Rows are points. Two turns around zero, p and q, are shown by what they do to some points. Where does a point land after both, in the order given? Backwards means that the second turn is done in reverse. Each puzzle has new turns, and all numbers are rounded.

Turn p:
[ 0.29 -0.01  0.45] => [-0.19 -0.42  0.28]
[-0.40  0.40 -0.11] => [0.49 0.27 0.13]
[-0.28 -0.02  0.09] => [0.02 0.22 0.20]
[ 0.01 -0.19  0.18] => [-0.23 -0.01  0.13]
[ 0.31 -0.20 -0.26] => [-0.19 -0.11 -0.39]
[ 0.08  0.02 -0.35] => [ 0.09  0.05 -0.34]
Turn q:
[0.18 0.25 0.15] => [-0.10 -0.16 -0.29]
[-0.27 -0.27  0.09] => [-0.11  0.29  0.23]
[ 0.07 -0.43 -0.24] => [0.38 0.26 0.18]
[0.01 0.46 0.01] => [-0.19 -0.40 -0.13]
Where do these land?
p, then q: [0.20 0.24 0.04] => [ 0.22  0.22 -0.06]
p, then q: [-0.02  0.31  0.25] => [ 0.02  0.27 -0.29]
q, then p: [ 0.05 -0.14  0.25] => [ 0.28  0.05 -0.05]
p, then q: [-0.04 -0.22 -0.02] => [-0.14 -0.10  0.14]
q, then p: [-0.37 -0.44 -0.52] => [-0.11 -0.58  0.51]
q, then p: [0.18 0.25 0.00] => [-0.16  0.14 -0.22]

Turn p:
[-0.18  0.02 -0.08  0.54] => [ 0.01 -0.19 -0.54  0.02]
[ 0.02 -0.30 -0.09  0.00] => [-0.25 -0.08  0.02 -0.17]
[ 0.31  0.06 -0.13 -0.36] => [-0.08  0.38  0.31 -0.02]
[-0.48  0.34  0.30 -0.24] => [ 0.35 -0.31  0.24  0.47]
[ 0.21  0.01  0.19 -0.24] => [ 0.14  0.12  0.29 -0.13]
[ 0.12 -0.12 -0.19  0.30] => [-0.16  0.07 -0.31 -0.16]
Turn q:
[-0.21  0.32  0.09  0.21] => [ 0.37  0.23  0.08 -0.08]
[-0.11  0.09  0.16  0.33] => [ 0.37  0.02 -0.12 -0.07]
[-0.21  0.33 -0.08  0.33] => [0.40 0.32 0.00 0.08]
[ 0.44 -0.13  0.11 -0.40] => [-0.54 -0.12 -0.07 -0.27]
[ 0.13 -0.27  0.22 -0.57] => [-0.47 -0.36  0.24 -0.24]
[ 0.01 -0.12 -0.27 -0.11] => [-0.19  0.00  0.03  0.25]
[-0.05 -0.21 -0.23  0.21] => [ 0.06 -0.08 -0.16  0.33]
Where do these land?
p, then q: [ 0.05 -0.47  0.02  0.24] => [-0.24 -0.20  0.38  0.20]
p, then q: [-0.35  0.05 -0.07 -0.02] => [ 0.19 -0.16 -0.19  0.18]
p, then q: [ 0.21 -0.02  0.45 -0.16] => [-0.30 -0.11 -0.05 -0.41]
q, then p: [-0.19  0.08 -0.22  0.16] => [ 0.18  0.14 -0.24 -0.09]
q, then p backwards: [ 0.04  0.28 -0.26 -0.09] => [ 0.21  0.13 -0.25 -0.18]
p, then q: [ 0.22  0.36 -0.08 -0.55] => [ 0.36  0.25 -0.13 -0.53]
p, then q: [ 0.01 -0.27  0.16  0.42] => [-0.40 -0.12  0.15  0.27]

Turn p:
[-0.20  0.17 -0.18  0.30  0.14 -0.02] => [ 0.20 -0.32 -0.01 -0.25 -0.05  0.03]
[ 0.43  0.21  0.05 -0.44 -0.07  0.00] => [-0.08  0.46 -0.21  0.16 -0.21 -0.30]
[-0.22 -0.37 -0.02  0.32  0.31  0.33] => [ 0.10 -0.38 -0.16  0.10  0.33  0.44]
[ 0.03  0.01 -0.14 -0.10 -0.01 -0.46] => [ 0.16  0.24  0.23 -0.24  0.09 -0.20]
[ 0.27  0.10  0.43 -0.14 -0.13  0.00] => [-0.46  0.23 -0.13  0.03 -0.07 -0.13]
[-0.02  0.15  0.21 -0.45 -0.15  0.00] => [-0.18  0.38  0.06  0.08 -0.32  0.05]
[-0.29 -0.28 -0.36  0.51 -0.09  0.15] => [ 0.26 -0.62  0.23  0.11  0.24  0.11]
Turn q:
[-0.10 -0.27 -0.15  0.39  0.17  0.05] => [-0.07  0.14 -0.24  0.41 -0.01 -0.19]
[-0.36  0.08 -0.14 -0.13  0.14 -0.28] => [ 0.06  0.02  0.40  0.08  0.05 -0.32]
[ 0.39  0.03 -0.08  0.28  0.00 -0.14] => [-0.03  0.16 -0.06  0.25  0.08  0.40]
[-0.38 -0.01  0.11 -0.22 -0.27  0.12] => [ 0.17 -0.29 -0.02 -0.27  0.08 -0.31]
[-0.22  0.20 -0.15  0.01 -0.10  0.17] => [ 0.12  0.14 -0.04 -0.18  0.21 -0.20]
[ 0.06 -0.05 -0.01 -0.37  0.12  0.24] => [-0.31 -0.04  0.01 -0.32 -0.12 -0.07]
[-0.35  0.19  0.23 -0.09  0.24  0.07] => [ 0.21  0.11  0.13 -0.18 -0.29 -0.31]
[ 0.97 -0.19  0.19  0.13 -0.29 -0.24] => [-0.18 -0.24 -0.17  0.21  0.00  1.00]
Where do these land?
q, then p: [-0.10 -0.01 -0.24 -0.43 -0.10  0.39] => [ 0.26  0.43  0.20 -0.15 -0.09  0.30]
q, then p: [ 0.43 -0.34  0.06  0.06 -0.12 -0.28] => [-0.02 -0.46 -0.04  0.28  0.16  0.29]
q, then p: [-0.09  0.03 -0.19 -0.08 -0.36  0.26] => [ 0.36  0.27 -0.12 -0.07  0.11  0.13]
q, then p backwards: [ 0.06  0.32 -0.24 -0.14  0.06 -0.18] => [-0.15 -0.24  0.06 -0.12 -0.08 -0.34]
q, then p: [-0.18 -0.07  0.05  0.23  0.29  0.09] => [ 0.00 -0.13  0.18 -0.16 -0.07 -0.32]
q, then p backwards: [-0.09  0.34  0.26  0.09  0.39  0.44] => [ 0.08  0.51 -0.01 -0.43  0.21 -0.23]
q, then p: [ 0.20 -0.30 -0.17  0.02 -0.38 -0.33] => [ 0.06 -0.27 -0.20  0.06  0.39  0.37]
p, then q backwards: [-0.22  0.03  0.46  0.23  0.22 -0.38] => [ 0.29  0.22 -0.16 -0.51 -0.14  0.27]

Turn p:
[ 0.05  0.40  0.00 -0.01 -0.53  0.16  0.07 -0.15] => [-0.35  0.40 -0.33 -0.07  0.25 -0.18 -0.04 -0.01]
[ 0.08 -0.11 -0.14 -0.23  0.04  0.27 -0.33 -0.03] => [ 0.04  0.21  0.25 -0.33 -0.15  0.01  0.18  0.07]
[-0.10  0.31  0.47  0.03 -0.04 -0.09 -0.47 -0.11] => [-0.13 -0.03 -0.10 -0.05 -0.03 -0.30 -0.05  0.67]
[-0.17 -0.07  0.07  0.13  0.30 -0.18  0.26 -0.27] => [-0.10 -0.40  0.20  0.24  0.20  0.09 -0.05 -0.03]
[ 0.02 -0.14  0.41  0.44 -0.28  0.13 -0.06 -0.25] => [ 0.03  0.20  0.15  0.18  0.27 -0.29 -0.49  0.22]
[-0.41 -0.11  0.00 -0.02 -0.32 -0.30  0.28 -0.14] => [-0.40  0.02 -0.02  0.51 -0.10  0.02 -0.11 -0.15]
[ 0.61 -0.29 -0.02 -0.08  0.32  0.01  0.10  0.07] => [ 0.40 -0.29  0.15 -0.39 -0.04 -0.15 -0.08 -0.36]
[ 0.05  0.43  0.17  0.07 -0.24  0.09  0.02  0.57] => [ 0.27  0.25 -0.65  0.08  0.01 -0.11  0.13  0.15]
[-0.22 -0.21 -0.22 -0.27  0.37 -0.07  0.43  0.06] => [ 0.03 -0.31  0.19  0.25 -0.05  0.22  0.37 -0.40]
[ 0.21  0.13 -0.51 -0.32  0.00 -0.03 -0.31  0.10] => [-0.12  0.10 -0.12 -0.53 -0.31  0.26  0.20 -0.09]
[-0.12 -0.33 -0.23  0.25  0.38  0.02  0.02  0.15] => [ 0.34 -0.15  0.27  0.10 -0.05  0.42 -0.05 -0.06]
Turn q:
[ 0.24  0.26  0.25  0.22 -0.31  0.01  0.15 -0.37] => [ 0.31 -0.06  0.42  0.03 -0.16  0.18 -0.02 -0.40]
[-0.01 -0.07 -0.03  0.20 -0.21  0.34 -0.39  0.16] => [ 0.12  0.31  0.10  0.15 -0.03  0.09 -0.37  0.31]
[ 0.19 -0.27 -0.01  0.13  0.29  0.29 -0.18 -0.33] => [-0.08  0.37 -0.20 -0.08  0.13  0.39 -0.17 -0.22]
[-0.21 -0.23 -0.30 -0.52 -0.50 -0.06  0.24  0.17] => [-0.30 -0.40  0.16 -0.15 -0.29  0.12  0.25  0.58]
[-0.13  0.29 -0.27 -0.06  0.30 -0.37  0.28 -0.03] => [-0.08 -0.16 -0.30 -0.03 -0.21 -0.36  0.35 -0.25]
[ 0.02  0.11  0.32 -0.18 -0.35 -0.22 -0.44  0.03] => [ 0.24  0.00  0.42 -0.38  0.12 -0.21 -0.19  0.20]
[-0.03  0.01  0.28  0.14  0.31  0.38  0.10 -0.13] => [-0.22  0.19  0.05  0.27  0.24  0.12 -0.13 -0.34]
[-0.40 -0.02 -0.13  0.24 -0.01 -0.06 -0.08  0.37] => [-0.02 -0.14 -0.23  0.24 -0.08 -0.32 -0.28  0.26]
[ 0.22  0.23 -0.46  0.00  0.14  0.10  0.36  0.00] => [ 0.00  0.12 -0.21  0.25 -0.31  0.07  0.49 -0.10]
[ 0.10 -0.29  0.33 -0.17  0.35 -0.40 -0.03  0.12] => [ 0.02 -0.22 -0.22 -0.30  0.57 -0.09  0.08 -0.06]
Where do these land?
q, then p backwards: [ 0.12 -0.38 -0.13  0.07  0.19 -0.06 -0.05 -0.15] => [ 0.12  0.29 -0.30  0.17 -0.04 -0.07  0.01  0.13]
q, then p backwards: [ 0.49  0.47  0.03 -0.19  0.04  0.06 -0.18  0.14] => [-0.07 -0.12  0.13 -0.22  0.02  0.66 -0.03  0.17]
q, then p: [ 0.17  0.22  0.22 -0.18 -0.13  0.38  0.30 -0.04] => [ 0.12 -0.06  0.04  0.34  0.43 -0.25 -0.07  0.15]
q, then p: [ 0.11  0.16 -0.28  0.17 -0.11 -0.05 -0.01 -0.15] => [-0.15  0.22 -0.16 -0.14  0.06 -0.12 -0.15 -0.16]
q, then p: [-0.44 -0.30  0.29  0.02 -0.26 -0.37  0.41  0.61] => [ 0.57 -0.17  0.43  0.30 -0.55  0.22 -0.36 -0.12]
p, then q: [ 0.06  0.25 -0.18 -0.04 -0.15  0.34 -0.16  0.35] => [-0.01  0.17  0.10  0.17 -0.24 -0.10  0.50  0.00]
p, then q: [ 0.25  0.23  0.26  0.15 -0.05  0.20 -0.22 -0.07] => [ 0.05  0.07 -0.17 -0.15  0.18 -0.31  0.30  0.17]
p, then q: [-0.28 -0.32 -0.14 -0.12  0.04 -0.25 -0.20 -0.38] => [-0.15 -0.20  0.35  0.08  0.15 -0.05 -0.49  0.10]
p, then q: [-0.47 -0.32 -0.07  0.11  0.44 -0.25  0.10 -0.33] => [-0.09 -0.11  0.07  0.30  0.41  0.29 -0.59 -0.04]
